Each row is a point. The window is the flat piece filled in between its corners: a triangle in 3 columns, a solid with four corners in 4, and so on. A path goes straight from each point to the next, and from the last back to the first. List the points from which the path goes on through the window.
(in the rows, 128 means zero)

Window (4 x 4)
[[110 152  83 129]
 [130 150 137 119]
 [ 93 116 126 126]
 [166  67 174  96]]
Path:
(1): [113 142 134 100]
(2): [129 132 132 146]
(3): [142  94 154 133]
(4): [132  99 148  70]
(5): [106 149  97  85]
(6): [124 146  93 174]
(7): [130 167 110 174]
(8): [ 95 176  99 110]
(9): [120 154 132  71]
(10): [137 140 139 159]
(11): [127 136 107 162]
(12): [121 147 121  95]
Through the window after points: 1, 3, 5, 9, 11

Window (8 x 8)
[[159  83 121 191  63 172 149 125]
 [145 108  91  78 137 116 118 149]
 [166 142 126 193  63 170 124 127]
 [175  94  96 101 156 179 129 146]
 [109 155 121 157 151 126 132 139]
 [107 121 103  91 125 197 145 144]
 [104 167 189 162 138 121 114 139]
 [142 161 158 164 110 131 162 137]]
Path:
(1): [129 144 157 163 120 148 128 203]
(2): [118 143 151 149 128 139 126 118]
(3): [137 123 128 127 132 139 141  92]
(4): [136 110 119 134 122 163 137 207]
(5): [135 121 104 141  93 166 137 201]
(6): [149 121 133 146 110 153 139  77]
(7): [132 122 120 132 123 148 122 116]
(8): [132 120 110 144 122 154 123 191]
(9): [143 116 125 145 120 152 126 159]
(10): [147 120 130 120 125 144 143  78]
(11): [146 130 123 134 130 139 147  75]
(12): [144 131 118 144 109 153 139 174]
Through the window after points: 1, 5, 9

Window (9 x 9)
[[135  76 173 137  94 109  95 140 124]
 [163 106  86  51 113 134 169 135  85]
 [108 125 191 126 186 170 143  94 139]
 [107 157 181 105 172 147 200 131 131]
 [ 92 142  95 130 103 151 159  90 133]
 [ 86 136 112  63 113 160  99 124 136]
 [179 118 132 131 119 192 105 161 110]
 [194 120 100 136 170 103 111 114 132]
 [105  91  87 166 122 108 133 130 108]]
Path:
(1): [121 150 149 120 118 128 123 118  90]
(2): [120  91 118 120 124 161 153 128 167]
(3): [140  87 112 115 111 150 117 133 144]
(4): [137 116 125 115 113 134 104 120  91]
(5): [134 138 108 149 120 121  95 110  62]
(6): [135  69 117 132 140 121 157 147 177]
(7): [123 100 136 111 127 170 174 144 160]
(8): [111 165 150 114 131 154 112 108  73]
(9): [105 141 122 105 107 140 121 116  76]
(10): [106 106 115 106 124 154 146 135 148]
(11): [137 100 125 114 131 151 125 125 136]
(12): [135 134 128 119 127 138 112 108  72]
Through the window after points: 1, 5

Window (12 x 12)
[[ 99 108  78 103 105 174 182  98 133 131 131 156]
 [150  79 103 139 123 146 175 145 158 118 102 137]
 [101 122  78 112 130 139 131 140 150 163  82 186]
 [132 136 163 149  96  85 141 136  98 113  66 128]
 [133 113 174 133 149 131  88  92 152 104 112 128]
 [137 153 245 132 134 108 123 113 198 142 115 108]
 [153 179 165 132 143 123 123 127 167  96 139 112]
 [116 101  79 110  67 139 129 131 172 141 144 174]
 [138 123 106 193 109 145 140 103 126 158  75 177]
 [205 145 218  95 144 126 115 105 163 135 133 118]
 [127 124 135 179 141  54 141 108 111 157  95 137]
 [146 128 191 121 138 165 109 147 149 146 160 109]]
Path:
(1): [152 130 181 116 152 125 139 132 143 111 121 181]
(2): [143 131 135 136 107 137 104  89 161 151 122  70]
(3): [133 139 154 131 125 113 120 114 146 155  96 121]
(4): [128 131 178 157 128 107 150 127 149 109 134 188]
(5): [138 108 175 106 146 127 143 126 156 124 155 179]
(6): [136 128 132 128 116 132 122 119 155 128  97  84]
(7): [126 128 107 139 119 128 117 109 143 164  89 118]
(8): [123 111 114 118 128 141 151 146 128 105 106 214]
(9): [139 108 151 143 134 138 141 140 154 123 127 153]
(10): [148 116 137 119 121 151 132 122 149 140 113 102]
(11): [132 127  93 127  98 145 148 112 140 148  97  97]
(12): [135 116 140 132 123 132 153 135 152 134 121 163]
Through the window after points: 1, 9

Window (14 x 14)
[[159  83 101 107 157 110 138 117 151  65 189 111  77 130]
 [121 112 126  99 166 102 180 148 116  88 172  87 102 110]
 [109 142 110 173  70 181 115 159 147 193 117 112 113  99]
 [133 156  91 123 154 170 126 172 163 181 116 133 123 119]
 [117  68 113 108 163  85 150 101 123 123 171 134 116 126]
 [139  99 123 103 174 132 160  87 145  92 114  77 100 131]
 [122 136 126 100 134 122  88 128  97  70  92 130 130 102]
 [164 137 108 141 110 156 116 160  92 197 112 118  86 114]
 [189 137 124 185  83 136 164 150 140 172 124 145 134 104]
 [139  73  50 118 155  78 156 130 131  97 156  80 124 120]
 [137 141 108 129 172  86 118  85 121  89 170  85 120 116]
 [151 118  86  86 120  66 183  78 145  97 169 113  87 104]
 [134 137 107  89 137 177 112  99  79  85 139 113 157 110]
 [106 140  94 127 177 154 135  95  70  49 118 143  99 113]]
Path:
(1): [139 118 104 127 127 104 143 131 130 118 134 108 113 150]
(2): [128 142 105 124 120 114 141 126 113 119 130 112 129 162]
(3): [139 113 113 121 157 147 144 121 121 122 124 106 115  56]
(4): [149  88 117 129 162 141 126 127 125 117 132 124 118  47]
(5): [128 139 113 128 134 142 131 130 107 128 123 104 113 162]
(6): [138 126 105 134 109 111 142 133 116 117 148 120 108 167]
(7): [154 126  98 131 156 141 134 142 140 141 132 126 127  37]
(8): [152 115 107 104 167 128 139 119 129 128 136 104  97  50]
(9): [132 127 107 137 107 125 144 152  96 133 145 113 110 179]
(10): [117 139 112 107 120 122 143 130 108 114 141 106 127 181]
(11): [143 113 105 117 150 138 136 118 121 117 145 122 123  90]
(12): [145  80  99 123 165 120 141 121 134 121 135 103  98  36]
(13): [140 137  89 118 122 114 145 138 108 125 144 106 115 176]
(14): [132 134 101 108 133 118 148 130 116 110 132 111 106 167]
(15): [143 116 110 116 164 123 150 124 121 107 145 114 112  96]
(16): [147 108 113 124 165 145 137 115 135 117 135 123  97  43]
Through the window after points: 8, 10, 12

Window (14 x 14)
[[142 111 131 130 111 112 145 170 107 153  97 106 116 170]
 [109 109 112  75  55 128 112 145 128 163 137  81  55 133]
 [129 133  95 164 120  84 118 175 117 167 139 190 110  94]
 [171  86  95  75 129 152 120  66 141 153 143  98 126 111]
 [116 155 153  71 105 109 126 115 184 128 138 132 145 142]
 [127  97 173  83  76 139 126 104 116 142 147 158  78 121]
 [124 138 168  50 149 128  93  86 160 124 137 126 104 106]
 [ 68 147 152 141 118 155 115 153 145 106 142 146  69 122]
 [105 102 123 142 142 108 137 138 122 139 165  69 102 130]
 [114 170 113 159 124 103 143 152 125  72 127  69 122  95]
 [107  76 145 139  88 105 127 128 137 150  87 147 108 119]
 [ 77 103 149  75 134 147  76 144 115 119 174 127 121 151]
 [ 99 144 133  96 146 129 135 139 100 177 120 155 172 131]
 [117 189 159 158 121 139  73 112 143 125 159 147 117  72]]
Path:
(1): [108 145 145 125 118 126 110  96 103 144 138 162  87 146]
(2): [121 109 135  90 124 131 116 145 167 126 133 108 115  93]
(3): [124  95 160 128 114 113 154 184 150 180 114 109 125  84]
(4): [ 95 138 119 117 113 127 101  95 107 111 125 153 109 157]
(5): [112 126  83 110 123 109 107 103 113 177 110 126  70 182]
(6): [125 107 153 102 111 143 117 124 144 139 151 128 125  95]
(7): [121 103 141 111  97 155 107 163 140 156 162  93 136  74]
(8): [112 142 129 113 132 115 121 126 118 129 133 127 105 151]
(9): [ 98 137 130 127  99 107 100 119 110 132 134 127  93 141]
(10): [117 101 157 105 126 150 153 189 166 146 135 141 107  89]
(11): [123  90 147  72  81 176 104 180 153 137 140 110 113  89]
(12): [111 137 138 118 138 107 107 103 119 153 143 149 118 149]
Through the window after points: 1, 3
